Rows are points. The ring and each string are closed loops that go straight from each point to the next, and from the last back to the first. Before rounding, they use only three directions, however many columns there are. How many times does the string pass through the ring? Passing back the other way cancels.
In the rows, 100 means zero.

Ring:
array([[132, 135, 121],
       [105, 164, 114],
       [ 70, 171, 110],
       [ 43, 159, 110],
       [ 29, 135, 115],
       [ 36, 100, 125],
       [ 51,  84, 131],
       [ 95,  72, 136],
       [122,  82, 133],
       [136, 110, 126]])
String:
array([[114, 130, 167],
       [ 94, 132, 130],
       [ 91, 181, 142],
       [ 46, 195, 114],
       [ 17, 158,  94],
       [ 36, 113,  85],
       [ 65, 103, 106],
       [ 73,  62, 109],
       [118,  51, 143],
       [144,  88, 153]])
Times through: 0
String, 20 rows:
array([[109, 119, 140],
       [102, 114, 102],
       [138, 107,  87],
       [169, 106, 112],
       [159, 109, 138],
       [130, 115, 156],
       [105, 117, 144],
       [111, 104,  93],
       [146,  82,  87],
       [166,  71, 131],
       [147,  82, 159],
       [110, 107, 163],
       [ 94, 112, 121],
       [104, 101,  99],
       [116,  94,  99],
       [ 97, 112, 125],
       [115, 110, 157],
       [127, 109, 161],
       [ 96, 118, 132],
       [103, 112, 100]])
Times through: 2

Ring:
array([[149, 116, 121, 127, 110, 118, 113, 122,  69],
       [137, 154, 117, 135, 130, 100,  91, 105,  81],
       [ 80, 124, 114, 100, 121,  74,  98,  78, 109],
       [ 59,  84, 106,  78, 103,  69, 120,  76, 113],
       [ 71,  47, 105,  71,  82,  85, 144,  94, 100],
       [114,  61, 118,  93,  85, 111, 139, 115,  80]])
String:
array([[135, 113, 145, 114, 114, 120,  99, 108,  80],
       [160, 129, 147, 131, 119, 131,  94, 119,  69],
       [182, 160, 111, 159, 127, 123, 100, 133,  57],
       [168, 167,  85, 160, 127, 103, 106, 129,  62],
       [144, 154,  84, 145, 123,  92, 110, 118,  73],
       [163, 194,  91, 166, 143,  95,  86, 117,  70],
       [145, 181, 126, 146, 144, 101,  72, 101,  82],
       [128, 154, 146, 125, 136, 105,  74,  92,  91],
       [126, 151, 138, 125, 133, 102,  80,  94,  90],
       [152, 195, 116, 157, 149,  98,  71, 104,  79],
       [156, 184,  93, 160, 139,  95,  90, 115,  72],
       [173, 185, 112, 164, 140, 111,  83, 122,  65],
       [154, 142, 142, 134, 126, 122,  88, 113,  73],
       [130, 114, 143, 113, 114, 116,  99, 105,  82]])
Times through: 0
String (14 x 9):
array([[ 66,  78, 140,  72, 104,  87, 107,  74, 113],
       [ 83,  96, 116,  91, 107,  83, 113,  86, 103],
       [ 89, 109,  94, 103, 109,  75, 118,  92,  98],
       [ 71, 137,  81, 107, 124,  53, 105,  76, 111],
       [ 74, 150, 101, 109, 133,  59,  88,  70, 114],
       [ 81, 135, 137,  99, 131,  80,  79,  70, 113],
       [ 89, 115, 142,  95, 120,  92,  90,  79, 106],
       [ 95, 107, 125,  98, 113,  91, 105,  89,  99],
       [ 98, 111,  95, 108, 110,  81, 118,  97,  94],
       [ 89, 101, 119,  95, 109,  87, 110,  88, 101],
       [ 76, 104,  86,  97, 107,  66, 122,  87, 104],
       [ 56,  90,  85,  84, 102,  58, 126,  78, 113],
       [ 38,  72, 102,  65,  98,  58, 124,  67, 123],
       [ 47,  71, 121,  65, 100,  71, 117,  69, 120]])
Times through: 2

Ring, 7 rows:
array([[129, 106, 120, 113, 115, 115, 105,  78,  81, 104,  90,  96,  92,
        102],
       [106, 134, 140,  96,  93, 114, 125,  84,  63, 121, 111,  95,  99,
         81],
       [ 80, 137, 134,  75,  85, 113, 128,  92,  70, 125, 114,  83, 101,
         77],
       [ 51, 113,  89,  49,  89, 113, 114, 102, 106, 117,  92,  54,  94,
         91],
       [ 51,  81,  64,  47, 108, 114,  94, 102, 130, 101,  73,  44,  88,
        108],
       [ 75,  57,  71,  65, 131, 113,  79,  95, 131,  87,  67,  57,  88,
        119],
       [113,  66,  94,  97, 135, 114,  83,  84, 110,  87,  73,  80,  88,
        118]])
String (13 x 14):
array([[109, 137,  88,  97,  87, 119, 121,  85,  92, 120,  83,  75,  86,
         99],
       [ 93, 105, 115,  84, 107, 113, 108,  88,  88, 108,  95,  81,  95,
         95],
       [ 95, 104, 123,  85, 109, 113, 108,  88,  84, 108,  99,  85,  97,
         93],
       [112, 119,  75,  98,  98, 119, 110,  84, 103, 111,  73,  71,  83,
        108],
       [123, 133, 101, 108,  93, 118, 119,  80,  83, 117,  87,  86,  88,
         98],
       [100, 114,  87,  88, 100, 117, 109,  87, 100, 111,  81,  71,  87,
        103],
       [ 89, 111, 123,  81, 103, 113, 112,  89,  83, 111, 101,  82,  98,
         90],
       [ 93, 130,  81,  84,  87, 118, 118,  89,  99, 119,  82,  66,  87,
         99],
       [ 76, 157, 107,  72,  68, 116, 137,  94,  78, 134, 105,  70,  95,
         78],
       [ 61, 155, 138,  61,  69, 112, 141,  97,  64, 136, 124,  77, 104,
         65],
       [ 66, 127, 160,  64,  91, 109, 127,  95,  60, 123, 129,  88, 110,
         68],
       [ 77, 109, 152,  72, 104, 109, 115,  92,  69, 113, 119,  89, 106,
         78],
       [ 94, 115,  81,  84,  97, 117, 110,  89, 104, 112,  79,  67,  87,
        103]])
Times through: 1
String:
array([[ 69,  86, 111,  63, 114, 111,  99,  96, 100, 102,  95,  70,  98,
         96],
       [ 55,  77, 106,  51, 116, 110,  95, 100, 108, 100,  94,  63,  98,
         97],
       [ 55,  71, 126,  51, 122, 108,  94, 100,  99,  98, 103,  71, 103,
         92],
       [ 75,  83,  80,  67, 114, 114,  94,  95, 117, 100,  77,  60,  89,
        108],
       [ 84,  87,  69,  74, 113, 116,  94,  93, 121, 100,  70,  59,  85,
        113],
       [ 82,  83, 108,  73, 119, 112,  96,  92, 101,  99,  90,  74,  95,
        101],
       [ 78,  50, 131,  69, 142, 107,  81,  93,  99,  85,  97,  83, 102,
        102],
       [ 90,  36, 101,  77, 151, 110,  69,  90, 119,  77,  76,  75,  94,
        118],
       [101,  41,  53,  85, 145, 115,  66,  88, 142,  76,  49,  60,  80,
        135],
       [ 99,  69,  35,  84, 124, 119,  80,  89, 144,  89,  45,  51,  75,
        133],
       [ 90,  59,  39,  76, 129, 117,  76,  92, 146,  86,  47,  49,  78,
        132],
       [ 70,  41,  46,  59, 137, 114,  68,  98, 150,  80,  53,  45,  82,
        130],
       [ 50,  40,  26,  43, 132, 114,  67, 104, 164,  81,  46,  29,  80,
        132],
       [ 61,  73,   5,  52, 110, 119,  82, 101, 164,  95,  39,  24,  73,
        132],
       [ 80,  94,  62,  70, 106, 116,  98,  94, 123, 104,  68,  54,  84,
        112]])
Times through: 1

Ring, 9 rows:
array([[108, 103, 101,  89, 120,  73, 118,  57, 100, 107,  77,  73,  71,
        120],
       [ 79, 124,  90,  88, 142,  45, 144,  45, 131, 113,  94,  81,  49,
        115],
       [ 63, 134,  89,  86, 148,  45, 155,  53, 144, 112, 105,  95,  48,
        107],
       [ 56, 133,  91,  82, 140,  67, 162,  77, 141, 102, 113, 114,  62,
         99],
       [ 71, 116, 102,  77, 114, 116, 149, 116, 115,  85, 110, 130,  97,
         92],
       [ 94, 101, 121,  79,  94, 155, 115, 141,  92,  83,  99, 132, 126,
         92],
       [114,  92, 135,  85,  86, 168,  83, 144,  78,  91,  86, 122, 138,
         98],
       [125,  88, 135,  89,  88, 155,  73, 127,  74,  98,  76, 105, 131,
        106],
       [124,  91, 117,  90, 102, 111,  92,  86,  82, 103,  71,  81,  99,
        117]])
String, 8 rows:
array([[ 87, 108, 109,  81, 108, 121, 131, 112, 104,  89,  99, 118, 101,
         98],
       [ 72, 124, 118,  84, 120, 119, 122, 119, 124, 101, 109, 131, 101,
         91],
       [ 76, 113, 117,  78, 104, 145, 130, 141, 108,  85, 110, 142, 118,
         87],
       [112,  84, 133,  78,  71, 195,  97, 170,  67,  73,  92, 140, 155,
         90],
       [114, 103, 153,  94,  97, 166,  50, 143,  92, 113,  85, 121, 139,
         97],
       [106, 103, 127,  89, 105, 130,  89, 113,  96, 104,  86, 107, 112,
        104],
       [118,  84, 115,  81,  87, 143, 109, 118,  71,  82,  80, 105, 119,
        106],
       [107,  88, 119,  78,  83, 162, 115, 141,  75,  76,  91, 125, 131,
         97]])
Times through: 0
String, 32 rows:
array([[ 83, 114, 127,  83, 106, 146, 109, 139, 109,  96, 105, 137, 120,
         89],
       [ 87, 111, 117,  84, 110, 125, 117, 117, 107,  96,  99, 121, 106,
         97],
       [ 90, 104, 107,  80, 105, 123, 133, 113,  99,  86,  98, 118, 103,
         99],
       [ 83,  99, 100,  71,  94, 142, 155, 134,  92,  67, 106, 135, 114,
         91],
       [ 72, 103,  94,  67,  94, 144, 172, 141,  97,  60, 114, 145, 113,
         86],
       [ 67, 121, 110,  78, 115, 126, 141, 128, 120,  89, 114, 139, 104,
         87],
       [ 71, 127, 119,  86, 125, 112, 117, 113, 129, 107, 108, 127,  97,
         93],
       [ 85, 113, 108,  84, 118, 104, 128,  97, 112,  98,  98, 110,  90,
        102],
       [ 76, 111,  86,  76, 117,  90, 167,  88, 111,  82, 104, 110,  77,
        102],
       [ 48, 131,  75,  74, 137,  63, 194,  77, 140,  86, 120, 119,  56,
         96],
       [ 37, 146,  81,  80, 153,  47, 184,  68, 160, 103, 124, 119,  46,
         95],
       [ 50, 146, 102,  88, 152,  61, 144,  75, 157, 119, 116, 116,  59,
         97],
       [ 41, 153,  93,  88, 163,  38, 157,  58, 169, 122, 120, 110,  42,
         99],
       [ 44, 155,  98,  91, 165,  38, 147,  57, 170, 128, 117, 108,  43,
        100],
       [ 66, 137, 106,  90, 145,  67, 129,  73, 144, 119, 106, 106,  65,
        102],
       [ 86, 114, 103,  85, 121,  91, 132,  85, 113, 100,  96, 102,  81,
        105],
       [ 78, 115,  83,  81, 128,  65, 163,  63, 118,  93,  98,  94,  61,
        109],
       [ 58, 134,  76,  83, 150,  32, 176,  43, 145, 105, 108,  92,  37,
        109],
       [ 45, 149,  84,  87, 164,  23, 167,  42, 165, 120, 115,  98,  32,
        105],
       [ 47, 151,  96,  89, 161,  40, 149,  57, 165, 124, 116, 106,  45,
        101],
       [ 72, 128, 104,  87, 134,  79, 133,  81, 132, 110, 104, 107,  73,
        102],
       [ 74, 120,  95,  82, 128,  80, 148,  80, 123,  99, 102, 105,  72,
        103],
       [ 74, 117,  90,  80, 125,  81, 158,  80, 119,  92, 103, 106,  72,
        103],
       [ 81, 116, 104,  84, 121,  96, 134,  92, 116,  99, 100, 109,  84,
        102],
       [ 76, 124, 115,  87, 126, 101, 119, 100, 126, 109, 103, 116,  89,
         98],
       [ 79, 114, 101,  81, 118, 101, 142,  98, 114,  92, 102, 114,  87,
        100],
       [ 81, 119, 115,  86, 121, 109, 118, 105, 119, 104, 101, 117,  94,
         98],
       [ 79, 119, 115,  84, 118, 115, 122, 112, 118, 100, 104, 123,  99,
         95],
       [ 87, 107, 104,  80, 109, 115, 136, 107, 103,  88,  99, 115,  97,
        100],
       [ 85,  99,  99,  73,  96, 134, 153, 125,  92,  70, 103, 128, 109,
         94],
       [ 83,  98, 107,  71,  89, 159, 148, 149,  90,  66, 108, 144, 126,
         87],
       [ 82, 104, 120,  75,  91, 168, 129, 159,  96,  75, 110, 150, 133,
         83]])
Times through: 4
